Each row is a point. Two turns around zero, p and q, are shown by what they do to some points. Write where each new point lands after one turn and then the other. Backwards means that the second turn is done in reverse. Each puzzle has new turns, and all numbers are rounded.

Turn p:
[ 0.35, -0.36] -> [ 0.36, -0.35]
[-0.07,  0.18] -> [-0.08,  0.18]
[-0.21,  0.05] -> [-0.21,  0.04]
[-0.07,  0.13] -> [-0.07,  0.13]
Turn q:
[0.24, 0.16] -> [0.22, 0.19]
[0.01, 0.16] -> [-0.01,  0.16]
[-0.25, -0.32] -> [-0.21, -0.35]
Where do these land?
q, then p: [ 0.04, -0.04] -> [ 0.05, -0.03]
p, then q: [-0.15, -0.25] -> [-0.11, -0.27]
p, then q backwards: [0.18, 0.35] -> [0.20, 0.34]
q, then p backwards: [-0.35, -0.03] -> [-0.35, -0.05]
q, then p: [ 0.29, -0.03] -> [0.29, 0.01]

Turn p:
[0.07, 0.40, 0.20] -> [ 0.19,  0.19, -0.37]
[-0.26,  0.05,  0.08] -> [-0.23,  0.09, -0.12]
[ 0.01, -0.16,  0.07] -> [-0.03,  0.07,  0.16]
[ 0.18, -0.28, -0.34] -> [ 0.08, -0.34,  0.32]
Turn q:
[0.02, 0.00, 0.04] -> [-0.01, -0.04,  0.02]
[-0.02, -0.15, -0.25] -> [ 0.24,  0.12, -0.12]
[ 0.24,  0.14, -0.10] -> [0.08, 0.11, 0.26]
[-0.56,  0.10,  0.09] -> [-0.38,  0.11, -0.42]
[ 0.33, -0.08,  0.22] -> [ 0.08, -0.29,  0.27]
Where do these land?
p, then q backwards: [-0.15,  0.21,  0.00] -> [-0.25, -0.06,  0.02]
q, then p: [-0.05,  0.12,  0.45] -> [-0.43,  0.09,  0.17]
q, then p: [ 0.15, -0.01, -0.12] -> [ 0.16,  0.10, -0.01]
q, then p: [ 0.05, -0.33, -0.32] -> [ 0.42, -0.18,  0.06]

Turn p:
[-0.14, -0.28, -0.12, -0.17] -> [-0.12, -0.12, -0.32,  0.10]
[0.41, 0.09, 0.18, 0.01] -> [ 0.43,  0.04,  0.15, -0.01]
[-0.28,  0.36,  0.10, -0.05] -> [-0.22,  0.31,  0.09, -0.26]
[ 0.27, -0.23,  0.20, -0.12] -> [ 0.36, -0.16, -0.16, -0.03]
[ 0.06, -0.01, -0.18, -0.03] -> [-0.02,  0.04, -0.02,  0.19]
[-0.33,  0.07, -0.18,  0.36] -> [-0.45, -0.11,  0.25,  0.01]
Turn q:
[ 0.05, -0.06, -0.14,  0.29] -> [-0.20,  0.00, -0.03,  0.27]
[ 0.32,  0.23,  0.29, -0.49] -> [ 0.66,  0.02, -0.07, -0.20]
[-0.29, -0.20, -0.01,  0.09] -> [-0.29, -0.07,  0.18, -0.10]
[-0.02,  0.28, -0.04,  0.24] -> [-0.08,  0.32, -0.07,  0.15]
[-0.16, -0.09, -0.35,  0.24] -> [-0.42, -0.03, -0.15,  0.11]
[-0.05, -0.10, -0.02, -0.18] -> [ 0.02, -0.14, -0.01, -0.16]
[ 0.16, -0.06,  0.25, -0.19] -> [ 0.31, -0.11,  0.13, -0.05]
Where do these land?
q, then p backwards: [ 0.13,  0.01,  0.00, -0.19] -> [ 0.11, -0.12,  0.14, -0.07]
p, then q: [-0.49, -0.10,  0.15, -0.13] -> [-0.21, -0.10, -0.20, -0.44]
p, then q: [ 0.19, -0.11, -0.21, -0.16] -> [-0.13,  0.05, -0.09,  0.30]
p, then q backwards: [ 0.14, -0.04,  0.24,  0.51] -> [-0.06, -0.43,  0.35, -0.17]
q, then p: [ 0.18, -0.05,  0.03, -0.01] -> [ 0.09, -0.13,  0.07,  0.08]
p, then q backwards: [-0.10,  0.29, -0.49, -0.07] -> [-0.09,  0.18, -0.04,  0.54]
q, then p: [-0.05,  0.01,  0.28,  0.03] -> [ 0.19,  0.05,  0.05, -0.20]

Turn p:
[ 0.11, -0.18, -0.21,  0.21, -0.08,  0.17] -> [ 0.18, -0.11, -0.09, -0.11, -0.29,  0.15]
[-0.15,  0.14,  0.28,  0.14,  0.26, -0.01] -> [-0.08,  0.25, -0.12,  0.08,  0.29,  0.18]
[ 0.22,  0.02, -0.05, -0.22, -0.22, -0.22] -> [ 0.13, -0.19,  0.21,  0.06,  0.02, -0.31]
[-0.37,  0.27,  0.06,  0.49,  0.30, -0.26] -> [ 0.04,  0.42, -0.58, -0.02,  0.31,  0.01]
[ 0.28,  0.25,  0.06, -0.20, -0.24, -0.13] -> [ 0.18,  0.03,  0.33,  0.17,  0.02, -0.30]
[-0.40, -0.05,  0.11, -0.12, -0.19,  0.41] -> [-0.46,  0.06, -0.02,  0.24, -0.31,  0.16]
[ 0.15,  0.04, -0.21, -0.15, -0.09, -0.21] -> [ 0.11, -0.11,  0.10, -0.12, -0.01, -0.30]
[-0.11, -0.17, -0.08, -0.05,  0.22,  0.39] -> [-0.24,  0.02,  0.04, -0.22, -0.17,  0.34]
[ 0.27, -0.31,  0.04, -0.09,  0.04, -0.13] -> [ 0.14, -0.36,  0.13, -0.08,  0.13,  0.07]
Turn q:
[-0.20, -0.02, -0.27,  0.26,  0.15, -0.33] -> [ 0.23, -0.14, -0.10,  0.35,  0.18, -0.27]
[ 0.32, -0.13,  0.33, -0.22,  0.07, -0.03] -> [-0.18, -0.03,  0.30, -0.08,  0.06,  0.38]
[-0.41,  0.02, -0.10,  0.42, -0.06, -0.18] -> [ 0.38,  0.04, -0.04,  0.30, -0.12, -0.38]
[ 0.26,  0.02,  0.07, -0.17,  0.19,  0.30] -> [-0.31,  0.08, -0.12, -0.07, -0.02,  0.33]
[-0.28,  0.07, -0.13,  0.22, -0.21, -0.10] -> [ 0.29,  0.03, -0.05,  0.02, -0.08, -0.33]
[ 0.31,  0.06, -0.02,  0.03, -0.08,  0.01] -> [ 0.10,  0.01, -0.06, -0.16,  0.12,  0.23]
[-0.43,  0.37, -0.18, -0.26, -0.14, -0.08] -> [-0.14,  0.19, -0.03, -0.17,  0.12, -0.59]
[ 0.28, -0.13,  0.31, -0.09,  0.13,  0.27] -> [-0.22,  0.06,  0.10, -0.03, -0.16,  0.45]
[ 0.14, -0.27, -0.02, -0.19, -0.04,  0.15] -> [-0.17, -0.25,  0.01, -0.15, -0.13,  0.17]
Where do these land?
q, then p backwards: [ 0.56,  0.28, -0.08,  0.16,  0.05, -0.20] -> [ 0.15, -0.03,  0.32,  0.34,  0.46, -0.13]
q, then p backwards: [-0.34,  0.07,  0.00,  0.18, -0.04, -0.09] -> [ 0.06,  0.25, -0.06,  0.01, -0.28, -0.13]
p, then q: [-0.39,  0.09, -0.11,  0.13, -0.17,  0.03] -> [ 0.23, -0.04, -0.18, -0.07,  0.08, -0.35]
p, then q: [ 0.06, -0.22,  0.26, -0.08, -0.27, -0.24] -> [ 0.21, -0.23,  0.02,  0.33, -0.13,  0.18]
q, then p: [-0.14, -0.03,  0.05, -0.39, -0.01, -0.02] -> [-0.30, -0.07, -0.13,  0.14,  0.20, -0.08]
p, then q: [ 0.26, -0.26, -0.33, -0.03,  0.21, -0.03] -> [-0.33, -0.26,  0.18, -0.25,  0.00,  0.14]
q, then p: [-0.15, -0.05, -0.05,  0.23,  0.21, -0.12] -> [ 0.29,  0.02, -0.22, -0.02,  0.00,  0.08]
p, then q backwards: [-0.20, -0.03,  0.15,  0.11,  0.05,  0.62] -> [ 0.21, -0.07,  0.39,  0.03,  0.26,  0.44]
q, then p backwards: [ 0.34,  0.14,  0.12, -0.31, -0.04,  0.06] -> [-0.05, -0.05,  0.02, -0.11,  0.46,  0.15]

Turn p:
[-0.45, -0.08,  0.34,  0.06, -0.17,  0.02,  0.12,  0.11] -> [ 0.01, -0.53, -0.05, -0.08,  0.04,  0.00,  0.14,  0.27]
[ 0.19,  0.19, -0.38, -0.12, -0.18,  0.07, -0.26, -0.03] -> [-0.11,  0.36, -0.29,  0.23, -0.19, -0.08, -0.11, -0.08]
[-0.20,  0.22,  0.00, -0.02,  0.45, -0.12, -0.03,  0.06] -> [-0.30,  0.06,  0.18,  0.08,  0.37,  0.17,  0.03,  0.10]
[-0.09, -0.22, -0.24,  0.05, -0.15, -0.02,  0.07,  0.23] -> [ 0.12,  0.06, -0.04,  0.02, -0.02, -0.36,  0.12,  0.19]
[ 0.21,  0.28, -0.20, -0.17, -0.13,  0.13,  0.36,  0.02] -> [-0.25,  0.25,  0.04, -0.25, -0.38, -0.04, -0.11,  0.09]
[ 0.09, -0.07,  0.04, -0.01,  0.02,  0.10, -0.10,  0.29] -> [ 0.21,  0.11, -0.05,  0.02,  0.06,  0.04, -0.07,  0.22]
[ 0.12,  0.16,  0.45,  0.46,  0.14, -0.51,  0.18, -0.40] -> [-0.09, -0.48,  0.60,  0.07,  0.06,  0.10, -0.31, -0.46]
[-0.06, -0.21, -0.15,  0.13,  0.03,  0.29, -0.24, -0.02] -> [ 0.22,  0.12, -0.11,  0.23, -0.02,  0.05,  0.31,  0.01]
[ 0.19, -0.28,  0.15, -0.37, -0.02,  0.03, -0.11, -0.27] -> [ 0.19,  0.04, -0.29, -0.30,  0.08,  0.11,  0.01, -0.36]
Turn q:
[-0.15,  0.28,  0.21,  0.10,  0.35, -0.10, -0.04,  0.00] -> [ 0.09,  0.16, -0.07, -0.21,  0.06, -0.37,  0.19, -0.16]
[ 0.32, -0.07, -0.05, -0.34, -0.10, -0.03,  0.07,  0.03] -> [ 0.28, -0.09,  0.00,  0.20, -0.21,  0.21,  0.02,  0.15]
[ 0.23, -0.25, -0.27, -0.01, -0.09,  0.39,  0.12,  0.23] -> [-0.12,  0.10,  0.28,  0.03, -0.14,  0.31, -0.11,  0.43]
[ 0.04,  0.04,  0.29,  0.22,  0.03, -0.32, -0.18, -0.03] -> [ 0.15,  0.16, -0.24, -0.11,  0.20,  0.00, -0.05, -0.33]
[ 0.08,  0.14,  0.05,  0.03, -0.14,  0.11, -0.10, -0.24] -> [ 0.00, -0.20,  0.06, -0.15, -0.02,  0.15,  0.10, -0.17]
[-0.22,  0.18, -0.09,  0.09,  0.22, -0.32, -0.35, -0.10] -> [-0.08, -0.03, -0.40, -0.22, -0.09, -0.31, -0.09, -0.23]
[-0.21,  0.06, -0.30,  0.13, -0.29,  0.19,  0.44,  0.25] -> [-0.51,  0.09,  0.18,  0.33,  0.06,  0.08,  0.22,  0.24]
[-0.21,  0.02,  0.06,  0.20,  0.30, -0.29,  0.02, -0.31] -> [ 0.02, -0.12, -0.30, -0.20,  0.33, -0.32,  0.03, -0.06]
[ 0.12, -0.40,  0.11, -0.43, -0.28,  0.36,  0.01,  0.17] -> [ 0.19, -0.08,  0.50,  0.32, -0.18,  0.24, -0.32,  0.13]
Where do these land?
p, then q backwards: [ 0.31,  0.20,  0.17,  0.00,  0.08,  0.11, -0.10, -0.01] -> [ 0.23, -0.19,  0.04,  0.02, -0.19,  0.04, -0.20,  0.15]
p, then q: [-0.22,  0.00, -0.03, -0.26, -0.05, -0.46,  0.03, -0.09] -> [ 0.03, -0.17, -0.28,  0.00,  0.04, -0.39, -0.26,  0.08]
p, then q: [ 0.06, -0.20,  0.08,  0.09, -0.35,  0.19, -0.13,  0.15] -> [-0.01,  0.10, -0.15,  0.07, -0.10,  0.43, -0.04,  0.14]
q, then p: [-0.09,  0.32,  0.12,  0.13, -0.01,  0.14,  0.03,  0.00] -> [-0.21, -0.19,  0.06, -0.26, -0.03,  0.02,  0.04, -0.09]
q, then p: [ 0.03, -0.24,  0.02, -0.94,  0.19,  0.20,  0.11,  0.00] -> [ 0.77, -0.19,  0.11,  0.10, -0.11, -0.23, -0.57, -0.01]
q, then p: [ 0.08, -0.10,  0.07,  0.22, -0.04,  0.04,  0.21,  0.01] -> [-0.07,  0.09,  0.14, -0.04,  0.08,  0.22,  0.07,  0.15]
q, then p backwards: [ 0.23,  0.06, -0.49,  0.25,  0.03,  0.12,  0.05,  0.10] -> [-0.18,  0.32, -0.02, -0.28,  0.03,  0.36,  0.16,  0.15]
q, then p backwards: [-0.43, -0.13,  0.09,  0.23, -0.02, -0.32, -0.11, -0.41] -> [-0.21, -0.10,  0.12, -0.29, -0.08, -0.57, -0.19, -0.16]
q, then p backwards: [ 0.02,  0.08, -0.03,  0.27,  0.17, -0.01, -0.09,  0.24] -> [ 0.14,  0.04, -0.24, -0.27,  0.09,  0.06,  0.09,  0.04]
